Every row gives one point. Each copy is the shape, with its points in the same order, stretched, turned, moved and blurred by noise. Some copies are also mirrored. Which?

Shape:
[[ 0.01  0.50]
 [-0.38 -0.44]
 [-0.37 -0.44]
 [ 0.14  0.00]
 [ 0.31  0.32]
 [-0.47 -0.20]]
Copy 1:
[[ 0.08 -0.70]
 [-0.61  0.31]
 [-0.58  0.29]
 [ 0.18 -0.05]
 [ 0.43 -0.36]
 [-0.69  0.05]]
Copy 1 is: mirrored
Copy 2:
[[ 0.56 -0.44]
 [-0.47  0.62]
 [-0.45  0.54]
 [-0.08 -0.29]
 [ 0.25 -0.60]
 [-0.02  0.53]]
Copy 2 is: only turned
Copy 3 (6 x 2):
[[ 0.26 -0.33]
 [-0.15  0.47]
 [-0.11  0.48]
 [-0.16 -0.25]
 [-0.10 -0.53]
 [ 0.11  0.44]]
Copy 3 is: only turned
Copy 4, 6 rows:
[[-0.19  0.34]
 [ 0.40 -0.27]
 [ 0.39 -0.21]
 [-0.12 -0.07]
 [-0.35  0.09]
 [ 0.37 -0.06]]
Copy 4 is: mirrored

Shape, 9 rows:
[[ 0.64 -0.15  0.44]
 [-0.09  0.16  0.07]
 [ 0.58  0.06 -0.15]
 [-0.26 -0.22 -0.09]
 [-0.42 -0.78  0.62]
 [-0.06 -0.18  0.58]
 [-0.77 -0.61  0.20]
 [-0.21 -0.01 -0.04]
 [-0.22 -0.16 -0.05]]
Copy 1 (9 x 3):
[[-0.55  0.71  0.08]
 [ 0.00 -0.01  0.05]
 [-0.77  0.17 -0.20]
 [ 0.19 -0.23 -0.17]
 [ 0.74  0.43 -0.21]
 [ 0.21  0.48  0.14]
 [ 0.85 -0.17 -0.18]
 [ 0.15 -0.19 -0.05]
 [ 0.11 -0.19 -0.10]]
Copy 1 is: only turned
Copy 2, 9 rows:
[[ 0.85 -0.39 -0.19]
 [-0.14  0.15 -0.12]
 [ 0.14 -0.56 -0.44]
 [-0.05 -0.04  0.16]
 [ 0.58  0.38  0.92]
 [ 0.54  0.31  0.27]
 [ 0.00  0.51  0.95]
 [-0.09  0.11  0.14]
 [-0.07  0.05  0.09]]
Copy 2 is: only turned
Copy 3:
[[-0.20 -0.69  0.54]
 [ 0.25 -0.01 -0.01]
 [-0.03 -0.63 -0.13]
 [-0.13  0.10 -0.17]
 [-0.57  0.09  0.53]
 [-0.06 -0.14  0.62]
 [-0.36  0.42  0.12]
 [ 0.09  0.09 -0.06]
 [ 0.00  0.00 -0.14]]
Copy 3 is: only turned

Shape (7 x 4):
[[-0.04 -0.34 -0.26 -0.29]
 [ 0.38 -0.12  0.22  0.38]
 [ 0.12  0.53 -0.31 -0.58]
 [ 0.03 -0.14  0.30  0.40]
 [ 0.08 -0.05  0.28 -0.16]
 [-0.89 -0.31  0.29  0.17]
 [ 0.08  0.70 -0.39 -0.23]]
Copy 1, 7 rows:
[[-0.29  0.09 -0.19  0.22]
 [-0.17 -0.21  0.00 -0.40]
 [-0.03  0.47  0.37  0.18]
 [ 0.06 -0.38  0.06 -0.22]
 [ 0.18  0.02  0.00 -0.11]
 [ 0.46 -0.62  0.12  0.34]
 [-0.04  0.14  0.62  0.07]]
Copy 1 is: mirrored
Copy 2 (7 x 4):
[[-0.51  0.52  0.39 -0.46]
 [ 0.18 -0.34  0.09  0.37]
 [ 0.40  0.76  0.23 -0.90]
 [-0.10 -0.19 -0.31  0.30]
 [-0.05  0.40  0.07  0.12]
 [-1.07  0.38 -0.98 -0.22]
 [ 0.61  0.27 -0.07 -1.03]]
Copy 2 is: only turned
Copy 3, 7 rows:
[[ 0.11  0.30  0.26  0.31]
 [-0.33 -0.09  0.17 -0.31]
 [-0.03 -0.19 -0.34  0.65]
 [-0.10 -0.04  0.05 -0.39]
 [ 0.19 -0.18  0.16 -0.03]
 [ 0.56  0.27 -0.05 -0.26]
 [-0.32 -0.13 -0.62  0.53]]
Copy 3 is: mirrored

Shape (10 x 6):
[[-0.15 -0.46  0.10 -0.05 -0.02 -0.02]
 [-0.32  0.22 -0.11  0.05 -0.36 -0.16]
 [-0.14 -0.12  0.00  0.15 -0.17  0.12]
 [-0.42  0.20  0.08  0.08 -0.24  1.13]
 [-0.28  0.12  0.61  0.02 -0.34 -0.16]
 [ 1.88  0.00  0.06  0.09  0.58 -0.03]
 [-0.22  0.19  0.32  0.06  0.15 -0.16]
 [-0.21 -0.05  0.12 -0.47  0.05 -0.13]
 [-0.19  0.26  0.15 -0.29 -0.24 -0.07]
 [-0.26  0.09  0.08  0.12  0.30 -0.12]]
Copy 1:
[[ 0.12  0.16  0.35  0.08 -0.32  0.02]
 [ 0.04  0.21 -0.46 -0.26 -0.06  0.12]
 [ 0.17 -0.12 -0.06  0.01 -0.23  0.06]
 [ 0.55 -0.56 -0.60  0.64  0.11  0.46]
 [ 0.29  0.38 -0.06 -0.06  0.05 -0.33]
 [-1.02 -0.46  0.95 -0.27  0.08 -0.38]
 [ 0.28  0.26  0.08 -0.16  0.31  0.04]
 [-0.13  0.45  0.27 -0.01  0.00  0.23]
 [-0.04  0.35 -0.23 -0.12  0.19  0.11]
 [ 0.26  0.15  0.17 -0.24  0.16  0.23]]
Copy 1 is: mirrored
Copy 2 (10 x 6):
[[-0.14 -0.09  0.06 -0.09  0.61  0.10]
 [-0.12 -0.13  0.27 -0.46  0.00  0.11]
 [-0.07 -0.16  0.04 -0.20  0.13 -0.13]
 [ 0.66 -0.18 -0.84 -0.35 -0.15 -0.40]
 [-0.08  0.19  0.24 -0.65  0.35 -0.26]
 [-1.13 -0.08 -0.77  0.24 -0.66 -0.54]
 [-0.07  0.48 -0.07 -0.46  0.30  0.03]
 [-0.27  0.14 -0.23 -0.54  0.59  0.32]
 [-0.17  0.04 -0.08 -0.72  0.22  0.07]
 [ 0.02  0.44 -0.09 -0.24  0.33  0.23]]
Copy 2 is: only turned
Copy 3 (10 x 6):
[[-0.07 -0.16  0.11 -0.27 -0.42 -0.32]
 [-0.52 -0.14 -0.03 -0.04  0.17 -0.59]
 [-0.23 -0.06 -0.02  0.15 -0.20 -0.26]
 [-0.33  0.55  0.34  0.57  0.09 -0.14]
 [-0.61  0.57 -0.50 -0.37 -0.05 -0.55]
 [ 1.04 -0.52 -0.81  0.69 -0.10  1.49]
 [-0.49  0.10 -0.26 -0.38 -0.02 -0.01]
 [-0.22 -0.03  0.11 -0.74  0.20 -0.28]
 [-0.40  0.14 -0.14 -0.38  0.35 -0.49]
 [-0.45 -0.14 -0.03 -0.32 -0.17  0.14]]
Copy 3 is: mirrored

Shape (12 x 6):
[[ 0.49  0.83 -0.05  0.33  0.33 -0.23]
 [-0.25 -0.09 -0.39 -0.06 -0.55  0.08]
 [-0.54 -0.22 -0.06 -0.27 -0.25 -0.70]
 [ 0.72  0.28  0.33 -0.60  0.06  0.53]
 [-0.45 -0.45 -0.50 -0.14 -0.23 -0.02]
 [-0.24  0.20 -0.13  0.07 -0.46  0.12]
 [-0.33 -0.63 -0.01  0.20 -0.15  0.07]
 [-0.19 -0.21 -0.60  0.11 -0.39  0.17]
 [ 0.46  0.04  0.01 -0.53  0.03  0.13]
 [-0.30 -0.36 -0.04 -0.03 -0.56 -0.18]
 [ 0.73  0.00  0.33 -0.54  0.25  0.37]
 [ 0.59  0.10  0.09 -0.02 -0.17 -0.84]]
Copy 1:
[[-0.66  0.60  0.45  0.16  0.17  0.66]
 [ 0.65 -0.13  0.70  0.30 -0.39 -0.35]
 [ 0.28 -0.13  0.55 -0.61 -0.11 -0.54]
 [ 0.27 -0.33 -0.07  0.05  0.03  1.21]
 [ 0.57  0.00  0.42 -0.14 -0.67 -0.50]
 [ 0.19 -0.18  0.67  0.36 -0.19 -0.14]
 [ 0.29 -0.13 -0.09  0.10 -0.37 -0.59]
 [ 0.63  0.14  0.57  0.40 -0.59 -0.39]
 [ 0.45 -0.08  0.09 -0.19 -0.12  0.71]
 [ 0.59 -0.22  0.31  0.13 -0.08 -0.62]
 [ 0.20 -0.17 -0.32 -0.15  0.04  1.06]
 [ 0.32  0.39  0.23 -0.22  0.59  0.03]]
Copy 1 is: only turned
Copy 2, 12 rows:
[[ 0.70  0.60  0.69  0.11  0.18 -0.07]
 [-0.12  0.33 -0.23 -0.17  0.26  0.32]
 [ 0.06 -0.52 -0.22  0.46  0.11  0.14]
 [ 0.22  0.22  0.56 -0.39 -0.62  0.17]
 [-0.04 -0.05 -0.51 -0.16  0.10  0.05]
 [ 0.04  0.45  0.00  0.04  0.08  0.29]
 [-0.32 -0.03 -0.26  0.11  0.00 -0.29]
 [-0.11  0.48 -0.27 -0.35  0.27  0.02]
 [ 0.16 -0.04  0.29 -0.34 -0.32  0.18]
 [-0.35 -0.08 -0.15  0.11  0.10  0.14]
 [ 0.09  0.01  0.51 -0.37 -0.63 -0.06]
 [-0.10 -0.15  0.62 -0.08  0.29 -0.07]]
Copy 2 is: only turned

Shape (13 x 8):
[[ 0.10  0.02 -0.25  0.02  0.29 -0.22 -0.12  0.35]
 [ 0.50  0.03  0.19  0.28  0.17 -0.42 -0.46  0.39]
 [ 0.67 -0.25  0.15  0.50 -0.32  0.17 -0.11  0.13]
 [ 0.27  0.18 -0.42  0.38 -0.47 -0.40 -0.03 -0.07]
 [-0.15 -0.14  0.03  0.16 -0.46 -0.37  0.18  0.26]
 [ 0.62  0.00  0.09 -0.02 -0.58 -0.34 -0.30  0.21]
 [-0.23  0.88  0.19  0.15  0.15 -0.43 -0.21  0.18]
 [-0.08  0.07  0.03  0.44 -0.24  1.05  0.08 -0.03]
 [-0.04  0.06  0.13  0.09  0.27 -0.34  0.04 -0.02]
 [-0.14  0.19 -0.30  0.34 -0.34 -0.18  0.23 -0.11]
 [ 0.34  0.54  0.14  0.13  0.30  0.07 -0.05 -0.53]
 [-0.04 -0.22  0.18  0.04 -0.35  0.79 -0.06  0.34]
 [-0.05 -0.03  0.17  0.37  0.36 -0.24 -1.44  0.09]]
Copy 1, 13 rows:
[[-0.11  0.48  0.14 -0.54  0.02  0.22  0.06  0.14]
 [ 0.76  0.87 -0.09 -0.45 -0.08  0.18 -0.13  0.09]
 [ 0.92  0.13  0.23  0.09 -0.34 -0.01  0.24 -0.42]
 [-0.06  0.70 -0.08 -0.20 -0.21  0.08  0.44 -0.21]
 [-0.15  0.70 -0.13  0.09  0.17  0.16  0.12 -0.56]
 [ 0.55  0.70 -0.11  0.31 -0.31 -0.20 -0.08 -0.18]
 [-0.23  0.67 -1.15 -1.01  0.38 -0.07 -0.08  0.48]
 [ 0.19 -1.08  0.14 -0.20  0.17 -0.22  0.55 -0.14]
 [-0.16  0.43 -0.43 -0.29  0.03  0.53 -0.12  0.12]
 [-0.41  0.30 -0.20 -0.25  0.01  0.17  0.48 -0.22]
 [-0.02 -0.25 -0.93 -0.31 -0.37  0.21 -0.13  0.66]
 [ 0.27 -0.64  0.43  0.20  0.21 -0.28  0.16 -0.27]
 [ 1.19  0.92 -0.14 -0.62  0.46  0.37  0.16  0.88]]
Copy 1 is: mirrored
Copy 2, 13 rows:
[[-0.07 -0.05  0.15  0.16  0.09  0.52  0.09  0.19]
 [-0.02 -0.19  0.40  0.14  0.39  0.94 -0.45  0.31]
 [ 0.06  0.24  0.35 -0.08  0.30  0.50 -0.73 -0.60]
 [ 0.13 -0.04  0.15 -0.16 -0.42  0.34 -0.28 -0.27]
 [-0.16  0.24  0.42 -0.07 -0.38  0.07 -0.01 -0.01]
 [-0.09  0.23  0.02 -0.24 -0.05  0.62 -0.58 -0.02]
 [-0.44 -0.92  0.38  0.41 -0.04  0.11  0.20  0.74]
 [-0.42 -0.11  0.13 -0.01  0.42 -0.20 -0.02 -0.87]
 [ 0.02 -0.12  0.21  0.13  0.10 -0.03  0.02  0.29]
 [ 0.07 -0.06  0.21 -0.10 -0.40 -0.13  0.06 -0.24]
 [ 0.10 -0.58 -0.21  0.22  0.30 -0.23 -0.05  0.05]
 [-0.59  0.26  0.11 -0.11  0.37  0.08 -0.01 -0.47]
 [-0.17 -0.83  0.01 -0.79  0.92  1.33 -0.04  0.64]]
Copy 2 is: only turned
Copy 3:
[[-0.18  0.12  0.37  0.26 -0.13  0.14 -0.16  0.36]
 [-0.17 -0.08  0.70  0.70  0.01  0.31  0.09  0.25]
 [ 0.00 -0.21  0.82  0.34 -0.02  0.09  0.01 -0.43]
 [-0.31  0.05  0.29  0.43  0.33 -0.07 -0.32 -0.38]
 [ 0.01  0.36  0.04  0.14  0.14  0.17  0.06 -0.27]
 [-0.18 -0.12  0.50  0.43  0.33  0.58 -0.25 -0.21]
 [ 0.26  0.15  0.05  0.54  0.55 -0.03 -0.19  0.50]
 [ 0.26 -0.09  0.62 -0.48  0.11 -0.46 -0.02 -0.26]
 [ 0.01 -0.15  0.06  0.34  0.05 -0.04  0.12  0.09]
 [-0.01  0.15 -0.02  0.18  0.25 -0.31 -0.24 -0.27]
 [ 0.08 -0.62  0.12  0.35  0.29 -0.16 -0.03  0.14]
 [ 0.12  0.15  0.68 -0.45  0.07  0.03  0.05 -0.16]
 [-0.67 -0.09  0.98  0.59  0.52  0.11  0.56  0.72]]
Copy 3 is: mirrored
Copy 4 (13 x 8):
[[ 0.37  0.26 -0.08 -0.12 -0.27 -0.16 -0.09  0.45]
 [ 0.27  0.43 -0.55 -0.57  0.03  0.25 -0.42  0.21]
 [ 0.31  0.28 -0.57 -0.06  0.16  0.57 -0.51  0.04]
 [ 0.11 -0.32 -0.03  0.11  0.12 -0.01 -0.60  0.44]
 [ 0.47 -0.23  0.07  0.19  0.30 -0.05 -0.11 -0.16]
 [ 0.27 -0.17 -0.39 -0.41  0.34  0.88 -0.19  0.02]
 [-0.25  0.00  0.84 -0.45  0.31 -0.49 -0.25  0.46]
 [ 0.15  0.42  0.70  0.55 -0.26  0.02 -0.14  0.04]
 [ 0.02  0.02 -0.19 -0.07  0.06 -0.25 -0.22  0.16]
 [ 0.07 -0.34  0.42  0.35  0.11 -0.40 -0.43  0.27]
 [-0.77 -0.04 -0.03  0.04  0.06 -0.10 -0.50  0.37]
 [ 0.58  0.32  0.45  0.29 -0.11  0.60  0.24 -0.02]
 [ 0.40  0.25 -0.15 -0.97 -0.94  0.22 -0.61 -0.02]]
Copy 4 is: mirrored

Shape:
[[ 0.29 -0.57 -0.25  0.07  0.26  0.56 -0.53 -0.30  0.33]
 [ 0.19  0.24  0.07  0.41  0.24  0.15  0.46  0.05 -0.06]
 [ 0.58  0.36 -0.31 -0.15  0.36  0.00  0.10  0.14 -0.28]
 [-0.39  0.17  0.27 -0.58 -0.44  0.02  0.19  0.09  0.14]
 [ 0.41 -0.02  0.05  0.38 -0.09  0.11 -0.54 -0.64 -0.18]
 [ 0.42 -0.09 -0.19  0.19  0.12  0.16  0.48 -0.61 -0.11]
 [-0.40  0.44 -0.10 -0.47  0.16 -0.53  0.40  0.42  0.14]
 [-0.23  0.05  0.14 -0.36  0.21 -0.60  0.06  0.16  0.07]
 [-0.28 -0.03  0.49 -0.62  0.16 -0.15  0.22  0.40 -0.20]
 [-0.09  0.08 -0.39  0.19  0.49  0.40 -0.39 -0.51 -0.15]
 [-0.14  0.45  0.43 -0.47  0.23 -0.13  0.20 -0.26  0.32]
 [-0.02 -0.60 -0.10 -0.42  0.14  0.19 -0.47 -0.22 -0.28]]
Copy 1 (12 x 9):
[[ 0.51 -0.37  0.23 -0.13 -0.19  0.67  0.44  0.22  0.23]
 [-0.17  0.35  0.00 -0.45  0.08  0.07  0.50 -0.61 -0.53]
 [ 0.67  0.20 -0.18 -0.06  0.00 -0.12  0.91 -0.77 -0.16]
 [-0.23  0.09 -0.40  0.41  0.13 -0.02 -0.77  0.20  0.20]
 [ 0.87 -0.32  0.09  0.12 -0.26  0.16  0.63  0.43 -0.51]
 [ 0.36 -0.45 -0.24  0.13  0.33  0.49  0.49 -0.48 -0.76]
 [-0.36  0.11 -0.52 -0.15  0.43 -0.44  0.08 -0.28  0.53]
 [ 0.06 -0.34 -0.54 -0.36  0.02 -0.37  0.12  0.04  0.46]
 [ 0.07  0.22 -0.88 -0.38 -0.31 -0.05 -0.46 -0.22  0.27]
 [ 0.59  0.20 -0.49  0.13  0.15  0.43  0.96  0.26 -0.01]
 [ 0.35  0.13 -0.69 -0.37  0.69 -0.14 -0.50 -0.03  0.35]
 [ 0.71 -0.48 -0.58  0.17 -0.56  0.54  0.24  0.34  0.18]]
Copy 1 is: only turned
Copy 2:
[[ 0.04 -0.79 -0.48 -0.29 -0.20 -0.31 -0.11  0.14 -0.73]
 [-0.24  0.37  0.20 -0.44  0.27 -0.29 -0.40  0.07  0.29]
 [-0.32 -0.09  0.39 -0.31  0.16  0.41  0.06  0.28 -0.14]
 [ 0.56  0.08  0.36  0.71 -0.39 -0.57 -0.16  0.14  0.10]
 [-0.42 -0.40 -0.65  0.10  0.20  0.23  0.14 -0.63 -0.23]
 [-0.53  0.42 -0.01 -0.43  0.51 -0.26  0.06  0.17 -0.23]
 [ 0.23  0.36  0.96  0.29 -0.37 -0.19 -0.52  0.16 -0.07]
 [-0.08  0.04  0.54  0.48 -0.34 -0.11 -0.56 -0.02 -0.28]
 [ 0.14 -0.09  0.60  0.65 -0.20 -0.45 -0.60  0.29  0.14]
 [-0.10 -0.42 -0.05 -0.31  0.43 -0.10 -0.13 -0.58 -0.47]
 [ 0.38  0.29  0.25  0.51  0.11 -0.21 -0.65  0.20 -0.21]
 [-0.14 -0.81  0.00  0.34 -0.11 -0.26  0.01 -0.11 -0.58]]
Copy 2 is: only turned

Shape (14 x 11):
[[-0.20 -0.41  0.11  0.02 -0.37 -0.29  0.42  0.26 -0.29 -0.18 -0.06]
 [ 0.01  0.59  0.94 -0.36 -0.23 -0.03  0.42 -0.50 -0.05 -0.13  0.02]
 [ 0.39  0.15  0.24 -0.74 -0.61 -0.47  0.14 -0.09  0.24 -0.09 -0.13]
 [ 0.29  0.16  0.44 -0.52  0.52  0.21 -0.12  0.70 -0.17 -0.01  0.07]
 [-0.34  0.62  0.05  0.13 -0.34  0.29 -0.42  0.32 -0.55  0.11  0.00]
 [ 0.30  0.49 -0.17  0.05 -0.44  0.53 -0.01 -0.70  0.08  0.65  0.38]
 [-0.49 -0.57  0.22 -0.03  0.48 -0.14 -0.33  0.56 -0.12  0.34 -0.40]
 [ 0.24  0.08  0.22  0.30  0.20 -0.44 -0.28  0.17  0.13  1.01  0.65]
 [-0.17  0.18  0.90 -0.34 -0.05  0.13  0.06  0.23  0.05 -0.37 -0.22]
 [-0.24 -0.69  0.35 -0.07  0.73 -0.18 -0.16 -0.35 -0.40 -0.40  0.26]
 [-0.31  0.19 -0.12  0.08  0.10 -0.03  0.09 -0.65  0.07 -0.03  0.62]
 [-0.03 -0.24  0.28  0.36  0.13  0.06  0.01 -0.60  0.45 -0.42 -0.32]
 [ 0.19  0.18 -0.54  0.06 -0.08 -0.43  0.12  0.27 -0.94  0.43  0.12]
 [-0.19 -0.13 -0.41 -0.19 -0.05 -0.08  0.20 -0.15  0.49 -0.12 -0.56]]
Copy 1 (14 x 11):
[[-0.23 -0.26  0.06  0.46 -0.07  0.13  0.19  0.36 -0.32 -0.24  0.05]
 [-0.17 -0.06  0.33 -0.42 -0.09  0.62 -0.71 -0.27 -0.40  0.03  0.05]
 [ 0.21 -0.18  0.67  0.20 -0.52  0.50 -0.26 -0.07  0.27  0.06  0.22]
 [-0.24 -0.05  0.29 -0.15  0.42 -0.16  0.81 -0.10  0.39  0.37  0.33]
 [ 0.15 -0.30 -0.42 -0.59  0.30  0.04  0.42 -0.15  0.51 -0.50  0.14]
 [ 0.30 -0.06 -0.64 -0.20  0.09  0.57 -1.11  0.02  0.51  0.28  0.10]
 [ 0.04 -0.29  0.18 -0.01  0.24 -0.76  0.42  0.56 -0.18 -0.22 -0.04]
 [ 0.89  0.45  0.02 -0.32  0.90  0.26  0.13  0.77  0.30  0.27  0.27]
 [-0.31 -0.24  0.41 -0.58 -0.09  0.07  0.26 -0.08 -0.22  0.02 -0.06]
 [-0.15 -0.11  0.00  0.47  0.43 -0.23 -0.23 -0.17 -0.40 -0.01 -0.76]
 [ 0.36 -0.05 -0.64  0.27 -0.07  0.46 -0.50 -0.33 -0.39  0.22 -0.50]
 [-0.18  0.26 -0.09 -0.14 -0.38  0.01 -0.55  0.29 -0.27  0.12 -0.83]
 [ 0.11  0.04 -0.36  0.43  0.42  0.06  0.12 -0.02  0.50 -0.60  0.43]
 [-0.04 -0.25 -0.22  0.40 -0.95 -0.29 -0.31  0.12 -0.16  0.18 -0.19]]
Copy 1 is: mirrored
Copy 2 (14 x 11):
[[-0.05 -0.09  0.46 -0.10 -0.07 -0.25  0.05 -0.25  0.29  0.21 -0.06]
 [ 0.41 -0.12 -0.28  0.20 -0.08  0.09 -0.24  0.30 -0.19  0.88  0.53]
 [ 0.13 -0.30 -0.65  0.04  0.23 -0.13  0.20 -0.45  0.02  0.62  0.47]
 [ 0.46 -0.32 -0.51 -0.29 -0.82  0.00 -0.04 -0.35  0.11  0.38  0.89]
 [-0.10 -0.15 -0.53 -0.09 -0.78 -0.50 -0.70 -0.02  0.33  0.36 -0.06]
 [ 0.25  0.82 -0.76 -0.11  0.14 -0.33  0.25  0.43  0.03  0.21  0.07]
 [ 0.15 -0.83  0.09 -0.19 -0.59 -0.15 -0.17 -0.13  0.19 -0.48 -0.18]
 [-0.04  0.32 -0.64 -0.79  0.13  0.58 -0.06  0.36  0.63 -0.17  0.05]
 [ 0.43 -0.85 -0.08  0.22 -0.66  0.04 -0.37 -0.16  0.11  0.74  0.28]
 [-0.06  0.08  0.56  0.55 -0.51  0.45  0.38  0.12 -0.14 -0.16  0.31]
 [ 0.21  0.62  0.04  0.41  0.05  0.28  0.04  0.12 -0.05  0.03 -0.01]
 [ 0.40 -0.21  0.44  0.77 -0.33  0.31  0.22  0.26  0.35  0.17 -0.40]
 [-0.41  0.53 -0.37 -0.28  0.13 -0.48  0.00  0.31  0.38 -0.34  0.55]
 [ 0.59 -0.16  0.06  0.54  0.25 -0.43  0.09 -0.43  0.12  0.01 -0.13]]
Copy 2 is: only turned
